Each row of a before or after table is a point. One or more steps were done to the points. Then noise was added and the rows were shuffled. The steps act on how far a point lies along the listed directions, d1 being the first. Write out the steps. A step turns or swaps two directions, mirrors them in a line or flattens them onto one, adds a multiple of one to another, or multiplies one. Angles are multiples of 10 degrees, from the lower direction toward the higher: turns from -170 to 170, lines from 10 to 170 but not 90. Use the fewest steps. Two steps may share a direction if one is a turn and the other turns, adds or multiplies; they go together, in the order done. Otherwise the lowest direction goes first.
(in the rows, 128 means zero)

Directions:
(1): [ 92 167 120]
(2): [ 94  92 106]
(3): [150 138  79]
Before:
[[ 77  60 114]
 [175 126  87]
 [183 111 119]
 [162 126 136]
 [158 138 171]
 [110  79 119]
 [137 138 130]
 [201 122  98]
 [147 112 156]
 [160 128 169]
 [158 111  99]
 [146 149 126]]
After, 12 rows:
[[138 136 132]
 [161 101 110]
 [151 147 130]
 [106  81 124]
 [151 134 174]
 [158 125 146]
 [138 119 160]
 [153 147 175]
 [180 111 102]
 [ 70  66 115]
 [179 104 138]
 [205 107 118]]
Steps: turn d1 and d3 by 20 degrees

Directions:
(1): [121 126 108 145  75 150 145 187]
(2): [104  90 123  90 109 182 116  99]
(3): [107 108 147 172  84  99  95  99]
(4): [ 88  74 138 146 164 117 161 147]
(5): [ 98 161 174 105 103 119 176 114]
Before, 13 rows:
[[152 164 126 119 116 117 104 120]
 [123 105 151 138  80 133 110 104]
 [128 145 128 112 102 147 114 129]
 [ 91 102 139 140  73 132 106 111]
 [118 111 148  92 128 124 131 119]
 [120 109 140 100 124 160 163 122]
 [152 168 117 114 115 161 121 113]
 [118 101 127 122 132 154 130 128]
 [113 132 145 123 176 112 131  82]
 [112 115 159  81 212 105  99   7]
 [108 127 150 114 103 139 152 128]
 [119 101 112 102 126 154 137 143]
 [149 181 114  91 114 131 116 104]]
After, 13 rows:
[[119 126 137 126 180 113 124  86]
 [153 166 114 114 117 162 118 113]
 [117 103 117 100 123 155 142 143]
 [117 110 154  83 214 106  94   9]
 [127 102 147 140  81 134 104 107]
 [131 142 124 114 105 147 108 131]
 [129  99 125 106 131 162 148 127]
 [126 104 136  96 135 125 120 121]
 [155 174 105  94 118 132 108 105]
 [114 105 132 120 131 155 133 128]
 [122 111 129 124 114 144 131 134]
 [ 95  99 132 143  76 133 100 113]
 [152 164 126 118 116 114 105 120]]
Steps: multiply d5 by 0

Directions:
(1): [103 121 107 123 122  75 181 148 126 104  66 121]
(2): [106 171  59 124  86 133 118 111 108 135 145  87]
(3): [106 122 121  99 170 115 147 169  96  97 194 122]
Before, 8 rows:
[[138 133 121 132 134 164  77 123 116 126 182 117]
 [121 121  90 146  94 131 106  99 127 151 162 109]
 [ 83 142 104 105 162 136 116 146  89 104 222  81]
 [114  90 146 125 146  82 171 155 155 123  46 174]
 [ 83 149  83 116 100  98 166 144  96  94 118 116]
 [103 135  97 135  97  85 163 141 121  99 103 120]
 [140  96 188 125 145 133 141 158 116 130 139 149]
 [171  99 206 126 180 146  89 118 158 135 138 182]]
After, 8 rows:
[[119  92 160 123 150 105 143 146 150 127  84 179]
 [ 87 142  99 122 134 123 125 126 107 114 160  72]
 [156  98 202 131 149 161 118 142 119 142 157 154]
 [181 100 217 123 186 181  49 107 157 149 183 187]
 [133 129 115 134 127 160  83 122 122 127 167 116]
 [102 131  92 133  93  75 177 137 121  97  90 118]
 [ 77 146  73 124  92  78 183 148 102  95  86 119]
 [109 121  84 145  95 110 129 107 122 142 145 105]]
Steps: add 0.7 times d2 to d1; multiply d3 by 0.4
